Every row gives one point. The points of each table are mixes of a few directions, plus a little noise. How many directions does each table use, and how many do they share? Where both have some left over, give the other angles between the two spaces (their principal angles), to ten degrees, smallest first.

First:
[[  1   3]
 [-27 -67]
 [  7  16]
 [ 11  27]
 [ -7 -17]
 [ 16  38]]
Second (6 x 2):
[[  0   0]
 [  8  20]
 [-30 -74]
 [  3   6]
 [  6  13]
 [ 14  33]]
Directions: first 1, second 1, shared 1

First:
[[ -1  -5   8   6]
 [ 15  -9   5  -7]
 [ -5  27 -19  20]
 [  7  27 -20  23]
 [ 46 -14   7  -9]
 [ 29 -27  30  13]
 [-92   1 -10 -46]]
Second (5 x 4):
[[-14  45 -28  44]
 [ -1  27 -23  14]
 [ 11  -3  -6 -19]
 [ 18 -33  15 -44]
 [-14 -37  42   5]]
Directions: first 3, second 2, shared 2

First (8 x 9):
[[-30  10   2  29 -17   6  14 -36  16]
 [ 22 -44   0   4 -24 -39 -41  10  28]
 [ -7 -46 -12 -29 -12  15  -4  48 -20]
 [-29 -11  -9 -13  -4  32  23  19 -24]
 [ 25  35  32  31  -3  11 -18 -61  33]
 [  3  83   3  11  48  -7  35 -32 -13]
 [ 40  11   1 -21  28 -24 -15  23  -8]
 [-24 -38 -15 -11 -17   5   6  30 -11]]
Second, 10 rows:
[[ -4   2 -11   5  -6 -43  12   7   2]
 [ 41  22  -3 -26 -19 -31  65  -3  30]
 [ 11  12  27  -7 -47 -20  35  -3  -4]
 [ 32 -18 -32  54 -26   7  -5   3 -21]
 [-49 -16  28   9  11  39 -62   0 -30]
 [ -9   3  -4  -4   3 -30   6   4   4]
 [ 47   3 -24   0   5  24  25  -5  18]
 [-69   3  60 -13 -25 -25 -26   3 -28]
 [  5  -6 -41 -11  72  30 -22  -1  26]
 [ -6  -6   1  -7  31  48 -28  -5   2]]
Directions: first 4, second 4, shared 1; angles 60, 80, 80

First, 11 rows:
[[  3  -7  -5   6   3   2  10  16  -4  -7   9   5]
 [ 13 -30 -21  28  14   6  43  70 -18 -35  39  21]
 [ 10 -24 -17  23  12   5  34  57 -14 -28  32  17]
 [-16  37  27 -36 -18  -7 -54 -89  22  44 -50 -26]
 [ 10 -22 -16  21  11   4  31  53 -13 -26  29  16]
 [ -3   8   5  -7  -4  -1 -12 -18   5   9 -10  -5]
 [-14  34  24 -32 -16  -6 -48 -79  20  39 -44 -24]
 [  1  -3  -2   3   2   1   5   8  -2  -4   5   2]
 [ 14 -32 -22  29  15   6  44  74 -19 -36  42  22]
 [ -6  14  10 -13  -7  -2 -20 -33   9  16 -18 -10]
 [-10  24  18 -22 -11  -5 -35 -57  15  28 -32 -17]]
Second:
[[  7  11 -18 -64  -3  -3  18 -11   3 -10 -10 -11]
 [ 31 -19 -44 102  -8 -16  19 -41 -30  56  10 -36]
 [ -6 -16  10  12  12   9  10  60  -2 -34  24  29]
 [-24  15  48  44  -8   1 -63 -44  15  36 -23   1]
 [-13  20  19 -39  -6   1 -24 -28  15   6 -22  -4]
 [ 23   4 -47 -53  -5 -10  40 -20  -8   2  -5 -27]
 [ 12 -27 -19  41  11   3  33  53 -18 -20  33  14]
 [ 18 -22 -31   3  10   2  47  49 -16 -27  29   8]
 [-23  15  43  18  -6   3 -51 -29  16  19 -20   5]
 [-15  18  24 -39  -4   2 -26 -19  17   0 -20   2]
 [-10   1  14 -25   6   7  -1  30   8 -26   4  19]]
Directions: first 1, second 3, shared 1

First:
[[-19  22   8   2  -4  -1 -37  10   3   1   4  -4 -21   7 -11 -14  12  28
    5  -3]
 [ 15  21  23  -5  22   1  50 -42  -7 -11  25  33  53  17 -10 -32  44   0
   15  46]
 [ -3 -17 -19   0 -23   4 -44  31   9   1 -19  -7 -56  -8   8  29 -33  17
    1 -38]
 [ -5  11  11  -6   8  -7 -14   6  -9  -7  21  43   6   9  -4 -25  22  47
    8   0]
 [-35  -4  -3  21   4 -15  -3  11  -2  24 -25 -91  21 -13  -1  10 -15 -72
  -37  -6]
 [ 21 -39  -2   3 -12 -12  22  -5 -11 -33 -19  68   3  30  14  32  21  10
   16 -18]
 [  9  44  26  -1   6  17  30 -54  10  -8  12  -5  15  22 -23 -25  43 -10
   28  55]
 [ 15 -38 -45 -14   0  13  -4  44   8  34   2 -38 -21 -64  25  27 -95 -21
  -35 -35]]
Second (11 x 20):
[[ 32  -9  -8  38  24  12 -31   7  61  40   6  13 -21 -12  14 -26  34  51
  -12  53]
 [ -6  34 -15  16 -25   4  11 -41 -20  10 -20   1  23  42 -21   0 -37 -42
    9 -72]
 [ 10  47   8 -17 -37 -20 -18 -26 -52  23  36 -32  21 -18   1  19 -36  33
   28  14]
 [-49  -1   3 -15  15  17  28   8  -7 -32   4  -5   0  16  -7  14  19 -43
    3 -27]
 [  9 -21 -24  39  50  31 -11  -6  57  22 -22  37 -26  38  -4 -40  34 -33
  -10 -10]
 [ 10  16   1 -33  -8 -16 -11 -21 -58   5  16  -9   6   1  -5   0 -32 -17
   30  -5]
 [ 69 -53  -4 -31  -2 -42 -17   9 -36 -13 -48  34 -13 -10   2 -31 -47 -18
   -5   1]
 [-54  -9   4  -5  18  22  34  17  13 -36   0  -2  -1  14  -5  16  31 -35
   -9 -22]
 [-23  -8  10 -11 -12  -3  22  18  -5 -30  -4  -8   6 -10   1  19   4  -1
  -10  -8]
 [ -1  28   2  62 -13  20 -11   5  76  43  23 -17   6 -20  13  10  38  87
  -23  43]
 [  4 -22  20 -41 -10 -26   4  30 -31 -30   8 -10  -2 -38  10  16  -7  21
    0  34]]
Directions: first 5, second 5, shared 0; angles 40, 60, 80, 80, 80
